Each point is reached from the start by the listed moves, each made 0, 1 or 2 times, or once backwards (-1), plus a little noise. Is the number of moves made odd or even? Then give how often each move was made.
In the rows, zero is written as 128.

Moves:
(1): [166 139 103]
(2): [127 156 147]
Start: [141 136 120]
Points:
[100 181 183] => odd (-1, 2)
[101 153 165] => even (-1, 1)
[178 202 133] => odd (1, 2)
[219 131  51] => odd (2, -1)

Moves:
(1): [141 124 126  84 133 123 139 118 121]
(2): [129 153 125 108 124 102 128 119 112]
(3): [116 117 120 122 118 125 116 114 111]
(4): [122 126 109 143 125 115 143 118 111]
(5): [107 121 153 153 149 132 133 120 129]
(6): [121 135 136 128 115 142 144 124 137]
(7): [141 114 131 120 105 105 131 129 127]
(8): [134 128 134 114 118 122 125 142 108]
Start: [121 126 113 125 128 136 120 130 132]
Points:
[113 154 152   7 107 100 157  58 127] => odd (2, 2, 1, -1, 1, 2, 1, -1)
[ 58 139 161 205 109 115 170  95 125] => even (-1, 1, 0, 1, 2, 2, 1, 0)
[139  96  86  14 129 178  98 110 116] => even (2, -1, 2, -1, -1, 0, -1, 0)

Moves:
(1): [127 134 139 131 120 130 137 136 128 126 139 134 117 132 124 138 137 123]
(2): [129 134 127 116 133 127 125 136 134 129 125 134 123 142 124 126 117 132]
(3): [131 127 123 122 128 121 131 121 124 120 131 132 129 126 119 132 134 136]
(4): [135 128 129 126 127 132 120 125 137 133 131 131 130 120 132 133 130 126]
(5): [128 128 125 120 129 134 133 108 123 124 120 128 128 125 129 136 110 134]
(6): [137 142 128 131 128 131 125 130 121 123 133 117 123 131 129 124 144 123]
(7): [134 120 131 132 127 123 136 130 124 126 130 126 124 125 131 122 122 122]
(8): [122 121 128 128 136 132 127 121 126 125 129 124 125 129 120 125 112 121]
(9): [130 115 153 128 114 129 128 125 133 127 139 140 133 134 124 135 129 138]
(10): [124 137 134 128 131 125 121 135 131 126 131 136 133 118 129 129 124 134]
(11): [130 138 100 132 123 133 120 129 121 104 127 118 138 128 127 112 131 140]
(12): [124 139 122 129 135 137 130 132 125 125 133 126 136 134 139 122 135 122]
(13): [127 133 134 129 126 134 127 117 126 130 126 138 120 128 135 132 135 121]
(14): [131 120 134 136 131 127 125 122 133 128 128 134 130 132 125 135 135 134]
(15): [125 126 137 127 132 132 113 129 125 118 124 127 131 131 136 133 129 130]
(16): [124 120 137 129 129 131 129 127 124 118 134 132 116 137 132 126 137 137]
(17): [138 148 124 133 124 131 124 138 116 137 131 137 122 130 128 134 136 124]
(18): [129 143 122 133 129 123 118 130 130 129 137 125 124 136 140 132 137 121]
Start: [125 140 114 119 136 129 133 131 122 133 140 137 116 129 126 127 126 126]
Points:
[102 141 178 120 145 195 129 106  95 143 144 180  87 130 135 195  98 104] => odd (2, -1, -1, 1, 2, -1, -1, 2, 0, 0, -1, 1, 0, 0, 2, 1, 2, -1)
[141 234  58 123 155 183  81 119  61  51 181 154  86 180 153 107 193 127] => odd (0, 1, 2, 1, 0, 1, 0, 2, 0, 0, 2, 2, 2, 0, 1, 2, 2, 1)
[160 189 134 139 112 127  87 121  71  97 182 135  88 157 184 135 249 105] => even (-1, -1, 2, 0, -1, 2, 1, -1, 1, -1, 0, 0, 2, -1, 2, 1, 1, 2)
[134 150 149 143 137 116  99 136 151 110 194 155 159 163 162 133 209 151] => odd (-1, 0, 1, 0, -1, 1, 0, -1, 2, 1, 0, 2, 0, 2, 0, 0, -1, 2)
[118 229  77 149 142 163  89 103  79  77 162 167  94 159 128 152 134 155] => odd (1, 0, 0, -1, 2, 0, -1, 2, 0, 2, 2, 0, 1, 2, 0, 1, 2, 2)
[138 122 116 151 131 147 110 116 103 133 129 172 113  93 125 124 108 141] => even (-1, -1, -1, 1, 0, -1, 1, 1, 0, 1, 1, -1, 1, 1, 0, 1, 2, -1)
[131  96 184 122 128 181 112  76 144 107 146 161 112 154 160 153 178 165] => even (0, 0, -1, 2, 1, 1, -1, -1, 1, -1, 0, 1, 1, 2, 1, 2, -1, -1)

Moves:
(1): [131 155 129 129 136 131 145 136 144 112 138 132 128 130 133 134 141 122
 136 117 121 113 128 151 120]
(2): [134 116 127 131 124 123 145 137 138 125 129 128 131 121 132 128 108 121
 125 118 119 117 125 132 120]
(3): [112 107 125 133 123 123 111 146 126 130 135 122 124 124 142 127 139 130
 126 121 135 132 122 115 119]
(4): [136 136 146 137 120 136 122 132 122 127 118 132 120 132 122 129 131 140
 124 118 122 130 118 120 122]
(5): [131 135 130 135 127 151 131 117 122 116 129 128 124 138 124 139 135 127
 128 126 131 148 131 134 121]
(6): [118 113 130 123 133 112 122 120 121 132 143 123 120 131 118 153 131 133
 125 123 131 128 123 148 130]
(7): [127 116 134 130 134 137 124 130 121 142 139 143 129 137 123 124 147 141
 126 137 136 130 131 126 141]
(8): [118 136 125 133 126 145 141 121 128 122 121 132 122 132 119 125 132 128
 123 129 119 115 124 136 123]
(9): [130 114 142 133 125 132 121 103 120 135 133 112 141 125 125 119 129 125
 135 121 130 138 115 111 111]
(10): [129 132 151 119 118 166 127 128 112 135 118 139 125 141 143 130 156 155
 133 122 136 142 126 117 117]
(11): [123 124 139 133 131 123 125 141 123 137 121 121 124 115 127 129 132 141
 134 130 120 133 141 128 126]
(12): [129 134 130 133 120 125 135 128 134 125 129 123 130 124 139 132 131 126
 118 130 130 131 132 133 132]
(13): [119 139 132 131 117 122 132 136 133 142 125 126 126 126 120 121 110 106
 138 132 139 132 120 144 128]
(14): [128 136 136 135 136 137 122 133 133 132 112 141 131 124 143 129 142 137
 123 133 118 141 127 135 119]
(15): [122 130 126 121 131 130 125 122 115 131 131 114 131 133 132 115 111 135
 124 131 128 129 126 121 141]
(16): [126 129 137 125 143 137 122 126 130 124 127 134 120 132 138 133 144 130
 122 127 133 129 144 129 125]
(17): [137 129 130 127 133 128 113 143 116 133 117 122 145 118 125 141 114 128
 120 136 136 117 144 128 144]
(18): [133 133 114 137 132 138 125 120 136 129 123 133 127 134 130 122 126 132
 128 123 129 123 133 128 146]
(19): [137 131 124 139 132 126 131 123 120 130 122 132 131 115 125 125 118 131
 127 131 140 123 127 128 140]
(20): [120 135 131 124 120 124 121 138 131 125 141 129 125 106 134 132 106 129
 135 138 119 122 132 131 126]
(21): [124 141 121 130 133 133 133 133 133 143 135 130 125 123 129 137 127 130
 127 136 133 132 131 119 132]
(22): [124 138 116 129 131 125 136 132 147 126 125 131 138 117 120 123 114 127
 126 130 134 134 133 131 131]
(23): [124 131 138 124 140 128 133 128 139 121 127 122 128 126 131 136 134 127
 134 137 126 133 127 128 130]
(24): [129 128 126 128 133 122 128 117 126 123 125 138 133 127 128 126 132 115
 128 117 126 132 129 132 140]
Start: [128 134 150 131 127 151 138 122 151 127 141 145 142 133 121 137 130 125
 132 135 147 104 141 114 124]
Points:
[150 207 140 162 184 132 172 169 161 116 152 131 166  24 176 200  53 158
 107 110 133  92 215 156 154] => odd (2, 2, 0, 0, 1, 1, -1, -1, 0, 0, 2, 1, -1, 1, 2, 1, 1, 0, 2, 1, 2, 1, -1, 1)
[143 103 249 174 137 218  98 207 108 136 115 246 131  64 167 211 181 220
 129 114 170 160 210 154 142] => odd (0, 2, 1, 1, 2, 1, 2, -1, -1, 2, 2, 0, 0, 1, -1, 1, 1, 0, 2, 2, -1, 1, 0, 2)
[ 83 148 216 122 116 249  91  72  75 145 176 145 117 227 150 116 229 146
 176  58 185 143 138 152 144] => odd (2, -1, 1, 0, 1, 1, 1, 0, 1, 2, 1, 0, 2, -1, 2, 1, 0, 2, -1, 0, -1, -1, -1, 2)
[ 98 106 178 135  80 102  94 178 126 215 173  92 174 112  86 159  78  94
 131 142 195  88 116 110 152] => odd (0, 0, 1, 1, -1, 1, 1, 0, 1, 0, 0, 1, 2, -1, 0, -1, 2, 0, -1, 0, 1, 0, 0, 0)
[103 140  93 140 133 160 166 203 209 103 144 157 142 139 149 162 179 172
  98  62 149  29 185 149 152] => even (2, 1, 2, 0, -1, 1, 0, 1, -1, 1, 1, 1, -1, -1, 0, 0, 1, 2, -1, -1, 0, 2, -1, 0)
[127 108 236 207 163 192 105 170 108 194 135 162 155  73 161 159 163 132
 134 104 168 141 118  86  62] => even (1, 2, 2, 1, 1, 0, 1, 0, 2, 0, 1, -1, 1, 2, 0, 1, 1, -1, 2, 0, 2, -1, 0, 1)

Moves:
(1): [118 133 136 117 121 131 140 116 131 135 134 116 135 116 120 135 125 110
 123 114 125 122 125 131 135]
(2): [129 121 124 139 138 117 147 128 135 123 123 121 110 119 136 120 139 119
 125 136 137 143 148 135 126]
(3): [114 133 125 111 122 108 111 132 147 135 137 125 154 140 119 132 121 147
 117 131 129 132 141 132 125]
(4): [122 139 123 140 120 128 135 124 133 131 132 130 116 143 133 137 135 137
 112 121 143 120 140 113 142]
(5): [116 129 123 128 143 129 116 137 119 124 128 118 133 122 130 142 148 134
 125 120 131 128 129 139 122]
(6): [111 132 136 135 136 144 118 128 122 126 135 122 126 125 132 132 116 126
 124 139 135 140 139 120 131]
(7): [123 130 123 136 136 120 142 126 111 141 124 136 123 128 140 135 127 128
 107 133 136 119 140 141 125]
(8): [123 123 130 128 127 129 136 144 134 130 126 131 128 125 132 124 129 129
 140 128 128 130 124 131 143]
(9): [129 120 129 137 131 137 116 131 131 119 123 122 143 124 132 131 119 132
 135 134 137 122 121 132 145]
(10): [123 126 117 127 127 127 131 129 123 130 136 136 138 115 124 114 135 134
 132 128 126 126 143 138 128]
(11): [125 117 117 132 128 117 127 124 135 130 117 129 125 131 121 135 137 133
 135 123 122 132 128 127 128]
(12): [136 122 122 106 124 130 139 142 140 124 123 137 142 129 126 132 104 134
 128 130 130 134 123 123 120]
(13): [120 134 127 125 121 129 137 138 124 111 127 131 123 127 132 123 127 134
 127 127 130 133 131 129 136]
(14): [128 123 134 126 126 126 133 116 117 130 134 125 117 130 141 129 129 146
 126 123 130 133 123 141 126]
(15): [132 134 132 129 134 141 134 118 140 127 125 137 143 134 128 129 142 131
 130 121 109 135 131 114 127]
(16): [133 126 131 133 126 114 137 127 122 112 122 126 128 130 135 112 128 137
 127 124 146 137 134 126  97]
(17): [128 117 143 135 123 125 128 125 131 125 128 123 127 130 129 127 124 132
 133 116 128 134 140 138 128]
(18): [126 124 126 122 134 126 135 123 134 127 130 136 121 130 136 128 129 130
 127 123 126 131 118 125 126]
(19): [126 119 128 118 129 128 123 130 119 119 125 108 124 135 110 112 137 128
 130 130 122 123 120 126 129]
(20): [124 126 128 131 129 122 133 128 109 113 135 143 114 116 135 150 130 134
 142 127 124 126 140 116 124]
(21): [120 121 118 122 110 131 127 126 119 123 131 128 130 124 135 121 134 132
 119 130 123 121 125 118 134]
(22): [129 135 131 132 138 142 138 118 135 122 124 134 133 138 148 125 149 136
 136 128 133 129 133 148 123]
(23): [123 139 132 128 139 131 133 144 147 122 126 118 113 124 116 132 125 127
 137 135 127 125 109 126 118]
(24): [124 133 120 130 129 133 127 132 128 139 131 112 130 145 121 117 124 113
 121 126 105 127 134 112 136]
Start: [140 131 133 117 120 122 128 133 130 137 138 124 133 126 119 126 142 131
 132 133 116 144 124 124 142]
Points:
[143 132 118  92  85  97 192  81 146 119 129 160 120 139 132 179 154 110
 164  96 130 145 151  76 110] => even (2, 0, 0, 1, -1, 0, -1, 0, -1, -1, 2, 1, -1, -1, -1, 1, -1, 0, 0, 2, 0, 2, -1, 0)
[ 78 159 150  92 130 239 162 191 150 101 128 112 213 141 117 120 143 112
 180 133   7 134 128 103 224] => odd (1, -1, 0, -1, 0, 1, 1, 2, 1, 0, 0, 1, 2, -1, 2, -1, 1, -1, 1, 1, 1, 2, 1, 2)
[102 116  97 181  40  38 225  96 161 140 134  80  70 107 108  88 182 104
  86  84 136 144 208  76 146] => even (2, 2, 0, 2, -1, -1, 0, 0, 0, 1, 2, -1, 0, 0, 0, 2, 1, -1, -1, 0, 2, -1, 1, 1)

Moves:
(1): [131 136 129 100 151 133 124 139 121 130 134 120 133 129 122 124 130 139
 134 119 117 140 130 136 121]
(2): [134 115 131 117 132 116 125 124 131 110 129 122 136 111 137 120 118 128
 128 131 133 126 123 122 125]
(3): [130 128 115 124 130 129 130 116 126 134 137 126 131 125 116 131 124 129
 116 118 132 123 133 117 126]
(4): [147 125 115 138 113 113 120 139 132 117 130 120 123 125 127 141 120 116
 135 119 117 126 138 131 134]
(5): [134 129 126 134 130 131 115 137 125 121 133 134 124 130 130 118 131 129
 131 141 132 136 109 128 130]
(6): [128 141 137 122 114 136 120 125 129 123 134 119 128 137 131 114 124 119
 131 143 128 133 140 120 138]
(7): [125 136 123 125 117 130 131 133 141 126 130 128 135 126 137 132 121 128
 133 118 123 120 115 123 123]
(8): [130 137 111 135 133 133 128 118 133 131 143 128 134 117 128 118 133 135
 121 124 107 135 119 122 141]
(9): [139 145 129 124 134 132 133 124 125 118 128 127 122 127 118 125 118 127
 117 133 110 128 138 134 127]
(10): [127 118 117 123 132 135 136 115 139 127 130 132 130 130 120 125 138 125
 118 137 133 126 121 135 129]
(11): [141 122 138 134 113 131 146 130 111 140 126 125 134 135 133 115 128 119
 119 119 124 122 128 128 136]
(12): [128 130 131 124 125 146 126 119 122 126 134 133 125 133 137 143 126 127
 119 140 131 133 131 136 125]
(13): [137 128 127 112 132 128 130 129 127 137 125 138 120 126 120 132 130 123
 125 133 120 140 135 138 137]
(14): [138 137 121 128 133 125 126 125 125 120 137 137 138 125 127 128 116 135
 137 138 134 133 132 138 136]
(15): [131 130 129 129 118 133 132 125 131 131 128 124 108 125 136 125 127 133
 128 133 131 126 131 125 125]
(16): [133 119 136 131 136 115 121 118 142 121 132 122 120 128 116 133 137 117
 143 139 130 108 111 135 123]
(17): [123 116 130 131 125 141 130 135 128 123 133 122 134 119 120 137 129 125
 134 125 126 133 125 120 126]
(18): [130 120 125 124 119 120 122 118 132 138 133 116 126 129 113 125 120 129
 130 118 127 128 125 135 125]
(19): [126 129 128 147 127 144 125 134 140 124 130 119 109 128 122 134 124 140
 116 137 131 118 122 115 140]
(20): [123 117 123 121 133 127 127 137 121 134 126 136 136 135 123 128 104 123
 138 131 139 106 136 134 115]
(21): [136 132 127 127 134 124 134 140 135 131 128 127 130 121 124 128 130 123
 118 137 128 129 134 137 127]
(22): [121 129 123 126 137 133 130 121 133 130 117 117 135 132 122 117 129 111
 130 123 136 132 122 121 139]
(23): [129 133 117 131 122 117 133 131 142 145 130 132 133 153 133 120 109 127
 146 121 128 140 129 131 122]
(24): [121 128 135 142 139 148 127 131 121 130 145 137 114 123 129 108 109 140
 119 111 135 129 133 122 127]
Start: [134 133 106 120 146 123 128 117 155 126 134 141 135 132 126 146 133 135
 127 123 139 126 122 110 134]
Points:
[190 138  35 136  69 140 107 139 225  97 174  37 116 110 111 183  77 148
 132 110 123 172 101  71 157] => even (1, 1, 1, 2, 1, 0, 1, 0, 0, 0, 0, 1, -1, 1, 2, -1, 2, 2, 2, -1, 1, 1, 1, -1)
[168 131 120 129 161 201 115 117 199  72 199  63 104  68  61  42 101 130
 108 107 138 136  37  71 176] => even (1, 1, 0, 0, 2, 1, 2, 0, 1, 1, 1, -1, 0, 1, 1, 1, 2, 2, 1, -1, 1, 2, -1, 2)
[144 235  74  55 180 129 113  41 206  81 177  57 140  90  99  54  32 170
 123 125 130 117 149  45 164] => even (1, 2, 2, -1, -1, 2, 1, 1, 2, -1, -1, -1, -1, 2, 2, 0, -1, 1, 1, 0, 0, 2, 0, 0)
[188 104  55 132 100 179  97 106 243  68 205 123  71  45  71 197 118 145
  68 225 123 133 102 122 184] => odd (-1, 1, 0, 1, 1, 1, 1, 1, 0, 2, -1, 1, 2, 1, 1, 0, 2, 2, 2, 0, 2, -1, -1, 0)
[142 223  63 137  99 181  82  32 220 104 150 100  87 139  96 140 114 130
 113 213 104 139 107 103 249] => odd (-1, -1, -1, 0, 0, 2, 1, 2, 1, 0, -1, 1, 1, 2, 1, 0, -1, 2, 2, 0, -1, 2, -1, -1)
[152 147 103 164  94 141 126 139 151 141 147 121 111 153  75 102  60  87
  76 106 130  27 172  86 157] => even (-1, -1, 1, 1, 0, 2, 1, 0, 1, 0, 1, -1, 0, -1, -1, 0, -1, 1, 1, 2, 1, 0, -1, 1)
[126 118  89 163 149 150 112 126 174 135 172 175 124 101  83 142 119 159
 148 171 117  63  61 119 155] => odd (-1, -1, -1, -1, 1, 0, 1, 2, 0, 0, 0, -1, 1, 1, 0, 1, 1, 1, 1, 2, 0, -1, -1, 0)
[188 122  39 117 128  87 174  33 166 171 191 112 168  96  77 159 145 138
 144  89  95 156 116 120 154] => even (0, 0, 2, 0, -1, -1, -1, 2, 0, 0, 1, 0, 0, 2, 2, 1, 2, 1, -1, -1, 0, 0, 1, -1)
[128 100  78 144 197 117 134  86 200 135 152 127 170 115 107 126  37 115
 134 179 226  68 123  93 164] => odd (-1, 2, 1, -1, -1, 0, -1, 1, -1, -1, 0, 1, 0, 2, 0, 1, 0, 0, 2, 2, 2, 2, 1, 0)
[167 194  61  60 152 233 162 173 181 167 195 133  83 177  87 111  11  91
 140  96  57 165 230 128 130] => even (2, -1, 0, 2, -1, 2, 1, 1, 2, 1, 0, 1, 2, -1, 2, 0, 2, -1, 0, 2, 1, 1, 2, 2)
